Every row gives one point. Each copy is the shape, with its points in the same order, turned, moved and blurred by noise. Some copies are also mirrored. Which?

Shape, 7 rows:
[[ 29   9 -34]
 [ -6 -48  17]
 [ 16  19  -3]
 [-12  18  -5]
 [-15  23  40]
 [ 10 -54  -8]
 [-39  29  28]]
Copy 1 (7 x 3):
[[  8  -7 -52]
 [-59  -6   3]
 [ 15  -2 -18]
 [  6  27 -16]
 [  8  16  32]
 [-55 -11 -23]
 [  7  43  24]]
Copy 1 is: only turned
Copy 2:
[[  4 -29  24]
 [-45  24  -1]
 [ 22  -2  20]
 [ 17  -2 -10]
 [ 28  44 -16]
 [-53   1  17]
 [ 31  32 -36]]
Copy 2 is: only turned
Copy 3 (7 x 3):
[[-42 -12   4]
 [ 25 -14  53]
 [-14  10  -3]
 [  7  -6 -13]
 [ 35  28  -9]
 [  0 -27  59]
 [ 46   8 -25]]
Copy 3 is: mirrored
Copy 4:
[[-18  30  24]
 [-20  27 -59]
 [  5  13   7]
 [ -4 -11  -5]
 [ 33 -20 -26]
 [-37  46 -40]
 [ 17 -40 -26]]
Copy 4 is: only turned

Shape, 10 rows:
[[-32 -14 -26  -2]
 [ 33  -1  10 -27]
 [ 12 -24  48   8]
 [ 18   8  35 -36]
 [-28   8   7   3]
 [ 47  -6 -23 -33]
 [-30  -2 -27  26]
 [-14  -6  -4   2]
 [-13 -16  71  17]
 [-43  27 -15  32]]
Copy 1 (10 x 4):
[[-20 -35   1  28]
 [ -3  14  33 -20]
 [-16  50   0  12]
 [ -4  30  47   1]
 [  0  -7  12  41]
 [ -6 -14  26 -45]
 [  4 -37 -19  37]
 [-12 -12   3  24]
 [-15  62  -1  48]
 [ 22 -29  -8  61]]
Copy 1 is: mirrored
Copy 2:
[[ 25  -1 -29   8]
 [ -6  -3  44 -17]
 [-47 -16   3 -27]
 [-19 -35  44 -10]
 [-11 -13 -11  24]
 [ 19  16  51 -17]
 [  1  22 -30  25]
 [ -5  -1  -8  10]
 [-68 -37 -17 -10]
 [-13  10 -30  56]]
Copy 2 is: mirrored
Copy 3, 10 rows:
[[-20   2 -34 -10]
 [ 11 -20 -10  56]
 [ 40 -24  21  15]
 [ 42 -15 -19  53]
 [ 11  18 -20  -1]
 [-20 -25 -20  68]
 [-25  20  -7 -16]
 [ -3   4 -16   4]
 [ 65  -6  20  -7]
 [-17  51 -11 -15]]
Copy 3 is: only turned
Copy 4, 10 rows:
[[ -7  46   9 -16]
 [ 21 -19  16  25]
 [ 41 -21 -23 -18]
 [ 36 -26  24   7]
 [  4  12  24 -33]
 [  3  -6   6  53]
 [-24  29  -2 -34]
 [  7  17   5 -19]
 [ 57 -31 -16 -59]
 [-32  19  22 -52]]
Copy 4 is: only turned

Shape, 12 rows:
[[-44 -28 -19 -14   8  11]
 [-49  24   9   8 -14  22]
 [ 68  11 -14  43  27 -12]
 [ 31  -6  -6  27  15 -19]
 [  5  26  22  -4 -34   0]
 [-62 -10 -10   1 -11 -16]
 [ -8  29  10  -2  -4  26]
 [-36   3  -4 -31  -6  19]
 [ 46 -11  32  26  44 -20]
 [ 64 -26 -15   8   6  -4]
 [ 46  -5 -17  19  26   4]
 [-21  44  -4 -29   1 -11]]
Copy 1 (12 x 6):
[[ 17 -23 -11  -5 -17 -22]
 [  5  16  28  36 -25 -15]
 [-14   8 -22  35  29  89]
 [ -9   0  -6   9  12  64]
 [-27  49  28  16  -1  14]
 [ 12 -14  20   0 -47  -9]
 [  2  34   5  35   8  -2]
 [  8  19  -6   2 -11 -30]
 [ 14   4   8  -1  48  83]
 [-34  -6 -35  -3  38  60]
 [ -3   1 -30  21  27  57]
 [ 16  58  -4  10 -29   5]]
Copy 1 is: only turned
Copy 2, 12 rows:
[[-28 -15  30  14 -36  -9]
 [-29  -4  36 -36 -29  40]
 [ 34   1 -49  -8  48  29]
 [ 15  14 -22  -3  24   9]
 [ -6  12  44 -39  25  26]
 [-16  15  29 -15 -50  -6]
 [-22 -15  21 -28   9  39]
 [-38 -24  46 -13 -18   6]
 [-13  33 -43   7  49  18]
 [ 29  -8 -10  25  51   5]
 [ 15 -17 -27  10  33  18]
 [-25 -15  23 -54   4  -5]]
Copy 2 is: only turned

Shape:
[[-41  10  24 -23  38  40 -16 -20]
 [ -1  61  -8 -21   6 -11  12  43]
 [  1  26   3   0  52 -17 -25  37]
 [-35   7  30  20  15  14   8 -25]
 [ 18  11 -11   0  40 -10  23   6]
 [ -8 -41  30   2   1 -23  -1 -23]
 [ 19 -30  24  11 -36 -39 -29 -12]
 [ 45  40  -7   0  39 -32 -15 -11]
 [ 22  48  -5 -32 -24 -35  29  10]
 [ 21 -67  22  19 -33 -15 -23 -11]
 [  1  33 -44 -20  -7 -38   4  -1]
 [ 34  27  -3 -20   4   1 -11  28]
 [-38   1  18  27   8  45   1 -12]]
Copy 1:
[[ -1  68 -11  34   8 -11  12 -16]
 [-29   0  25  30 -48   5 -16  49]
 [  2  20  66  50 -32   6  10   8]
 [-22  35   7   1  31   0  28   2]
 [-20  -4  45  20 -30 -27  16   4]
 [ 17   4  29 -32  18  -4  16 -21]
 [ 45 -21  34 -34   9  16  27  10]
 [ 13   1  55  23 -43 -35  38  43]
 [-19 -17  14 -12 -51 -16 -15  61]
 [ 49 -32  27 -42  13  15  29 -26]
 [  5 -27  27  21 -23 -25 -21  45]
 [  3  -6  17  17 -59  -3  10  11]
 [-18  26 -14  29  28  18  36 -10]]
Copy 1 is: mirrored
Copy 2, 13 rows:
[[-19  14 -34  37  26  -2  17  37]
 [-21 -17   3 -33  32 -12  45 -38]
 [ -9 -17 -26 -35  -7 -45  35   9]
 [ 21  34   3  18  33 -16   5  24]
 [ 19 -28   3   9   2 -43  24 -16]
 [ 27   1  18   0   6 -16 -41  34]
 [ 12  17  15 -31  -5 -20 -68  -1]
 [  2 -25 -29 -18  15 -77  -2 -30]
 [ -8 -28  29 -26  43 -13   1 -53]
 [ 32  17  15 -13 -31  -4 -70   9]
 [-32 -15  32  -4  11 -47   6 -42]
 [ -5 -15 -25 -25   3 -12   6 -42]
 [ 23  52  -7  23  17   0  19  19]]
Copy 2 is: only turned
Copy 3:
[[ 62  -7 -38 -30  11  30 -22 -37]
 [ 35 -74   5  29  29 -30 -12 -32]
 [ 22 -46  15  22  29  29 -34 -20]
 [ 22  12 -52 -13  34   2 -17 -33]
 [  4 -49 -23  18  19  20   2  -2]
 [ -8  32 -24   8   6  17  20 -30]
 [-20  41   3  42 -10 -17  -4 -15]
 [ 17 -44 -24  68  -3  25 -23   6]
 [ 20 -59 -12  53   3 -42  18 -25]
 [-33  51   8   2 -25  -2   4  -5]
 [ 40 -38  -6  48  21 -18  20  12]
 [ 16 -48   5  24 -12 -10 -17 -12]
 [ 23   4 -48 -40  26  -4 -27 -22]]
Copy 3 is: mirrored
Copy 4 (13 x 8):
[[ 33   0 -13  15  -3 -23  17 -74]
 [ -1  15   2  28  50  40  55  -7]
 [ 44   8 -30  19  23  44   7  -6]
 [ 27   2  -5  -2  16 -48  10 -29]
 [  7  17   6 -13  17  27  -4 -11]
 [ 18 -42  -7 -34  -6 -24   5  -4]
 [ 11 -50  -4 -13 -28 -14  23  39]
 [ 40  29  13  -8 -12  47  21  10]
 [-18   2  31  -7  26  34  69  13]
 [ -2 -69  -5 -11 -35 -28 -13  29]
 [-22  21 -16 -16   0  33  54  11]
 [  9  -8  13  27   4  43  25   3]
 [ 12   7  -6  24  12 -55  -4 -34]]
Copy 4 is: mirrored
